Each row is a point. The points of each table are mixes of a few directions, plus a little noise. Count the directions of each table, and those that both share. Where both have some left over, give the other angles between the two spaces (their principal angles), to ten degrees, smallest first.
(in the rows, 128 means zero)

First:
[[181 126   7]
 [118 128 152]
 [ 98 129 197]
 [ 95 131 201]
 [137 127 106]
 [138 127 107]]
Second, 6 rows:
[[ 95 129 202]
 [104 131 184]
 [175 125  16]
 [148 128  77]
 [135 127 112]
 [106 129 176]]
Directions: first 1, second 1, shared 1

First, 8 rows:
[[ 98 105 149 104 116 102]
 [232  65  67  87  82  98]
 [136 149 187 140 179 110]
 [141 173 184 161 193 129]
 [ 26 124 153 115 110 125]
 [116 157  95 157 125 171]
 [ 88 128 168 121 139 111]
 [188 122  21 139  80 175]]
Second:
[[ 98 190 199 137 169 110]
 [127  95 102 104  93 119]
 [103 179 166 170 179 153]
 [ 83 168 132  88  79 103]
 [237  88  68 134 123 138]
 [103 101  65 132  87 165]
 [ 73 205 196 150 171 128]
 [116  70  98 106  93 123]
 [210  56 126 131 157 112]]
Directions: first 3, second 4, shared 3

First (7 x 9):
[[123 141 148 165 141 154 121 121 181]
 [136 102 105 196 149 142 138 137 191]
 [118 162 156  22  95 101 116 117  25]
 [149  69  57 111 119  81 154 154  69]
 [129 126 123 113 123 119 129 130 108]
 [119 148 161 219 160 184 118 116 249]
 [122 149 146  71 110 115 120 121  74]]
Second (9 x 9):
[[113 125 113 127 138  50  68 154 153]
 [ 91  87  54 160  89 142 212 149 177]
 [138 105 104 144 101 185 171 145 155]
 [196 160 207 100 152 186  63 117  88]
 [128  84  72 158  84 190 194 165 185]
 [117 136 133 123 137 102 120 118 116]
 [140 159 175 106 155 118  96  98  84]
 [104 178 181  96 179  39  75  74  57]
 [123 119 113 135 118 141 153 131 137]]
Directions: first 2, second 3, shared 0; angles 40, 70

First (9 x 11):
[[138 151  97 151  98 153 124 126 136  88  79]
 [ 89 162 151 111 132 160  40  96 171 149 124]
 [110 166  94  79 177  43 123  73 121 136 148]
 [101 159 100 127 154  71 154 172 148 130 146]
 [181 136 131 171 108 120 183 115 108 100 143]
 [153 224 137 180 105 123 123  79 171  94 149]
 [136   7 160 106 133 156 165 182  70 166 136]
 [ 87 132 102 100 131 144  80 139 147 128  86]
 [156  16 180 129 118 180 159 168  78 159 143]]
Second (10 x 11):
[[166 179 191 166 134  94 151  80 141 143 221]
 [ 75 108  87  62 172 117  72 103 135 158 111]
 [182 168 172 188  80 132 172 132 120  91 136]
 [139  92 104 151  84 172 159 199 108  88  57]
 [180 185 159 164  70 126 147 100 105  72  91]
 [109 155 108  99 120 125  86 104 128 110  75]
 [136 101 127 169 104 161 167 201 133 116 121]
 [ 72  95  94 113 156 149 104 186 163 157 127]
 [100  64  98  65 189 110 110  99 112 179 154]
 [121 133 141 103 171  94 112  75 134 167 188]]
Directions: first 5, second 4, shared 3; angles 30

First, 10 rows:
[[ 47 162  48 171 161 124  88 171   8  88  73 140  93 167]
 [149 113 161  63 104 110 136  82 186 163 172 140 147 112]
 [186 133 143 227 156 122 132 191  92  99  63  79 113  97]
 [207 159 153 211 139  80 140 218  94 121  68  45  91  83]
 [ 48 145  77 123 141 148 105 120 100 111 144 145 116 180]
 [ 90  94 119  86 129 168 121  66 148 128 155 192 161 148]
 [130 129 149  25  73 126 157  85 209 177 197 144 143 126]
 [156 119 178 144 154  89 107 100 187 138 181  77 133 130]
 [104 112 118  74  84 209 173  97 192 136 166 178 153 149]
 [166 117 133 157 140 104 120 152  64 121  57 142 129  84]]
Second (8 x 14):
[[175 121 133 114  50 242 233 167 199 133 118 148 139 114]
 [181 125 160 121 111  96 141 140 110 135  99 141 129  76]
 [ 94 127 140 135 154  86 106  76  89  94 121 219 162  79]
 [209 133 190 163 143  54  98 165 135 144 149  18  82 129]
 [130 135 160 166 183  40  60 114 107 119 161  72 106 141]
 [114 137 162 159 135 113 121 112 113  80 164 166 121 123]
 [ 46 111  31  83 137 213 144  97 168 162  96 155 182 158]
 [ 73 131  48  85 113 179 119 152 105 156 114 106 104 203]]
Directions: first 5, second 5, shared 3; angles 40, 80

First (8 x 20):
[[121 119 155 184 143 140 204  94 166  92 144 127  88  84  99  75 163 144
   43 140]
 [161  80 149 118  75 157 145 103 126 211  77 168 183  78 157 108 164  78
  136  77]
 [135  77 148 130 109 160 173 111 204 200  72 181 144  16 141  57 157  80
  157  73]
 [115 164 111 126 153 105  99 146 100  78 163  95 107 188 116 163 101 159
  124 163]
 [ 93 168 104 129 182 100 108 159 150  62 166  98  77 156 103 138  88 167
  146 165]
 [161 133 118  88  81 123  62 136  26 164 121 119 192 211 161 205 120 114
  149 124]
 [107 137 133 159 160 125 165 122 172  85 147 119  83 102 102  93 132 148
   96 145]
 [133 147 106  92 122 112  67 153  78 133 133 114 152 189 144 182  99 132
  172 135]]
Second:
[[143 124  94 104 127 152 138  58 113 182  97 192  62 164  64 128 155  64
  134 141]
 [119 125  89 122 159 120  85 134 152  81 109 152 171  78 168 171 113 172
   47 159]
 [ 89 102 126 135 141  95  71 230 192  70 104  76 205  86 166 112  58 188
  107 150]
 [126 142 140 123 133 123 128 147 131 125 149 111 128 121 149 128 120 136
  177 106]
 [131 167 188 192  65 113 215 143  80 162 203  62 171 155 155 122 179 151
  171 111]
 [133 100 170 155  91 143 184 120 143 170 117 118 118 121  99  63 152  95
  143 104]
 [167 129 137 137 112 147 139  49  27 104 142 132  83 226  76 160 168 111
    7 160]
 [118 154  88 117 126 119 118 122 120 162 127 149 123 158 112 159 130 117
  169 156]
 [125  76 140  87 182 136  57 165 179  52  88 121 109  84 136  92  60 136
   96  99]
 [128 161 109 109 143 133 145 111 145 173 145 166 109  90 153 144 146 111
  226  96]]
Directions: first 3, second 6, shared 2; angles 70
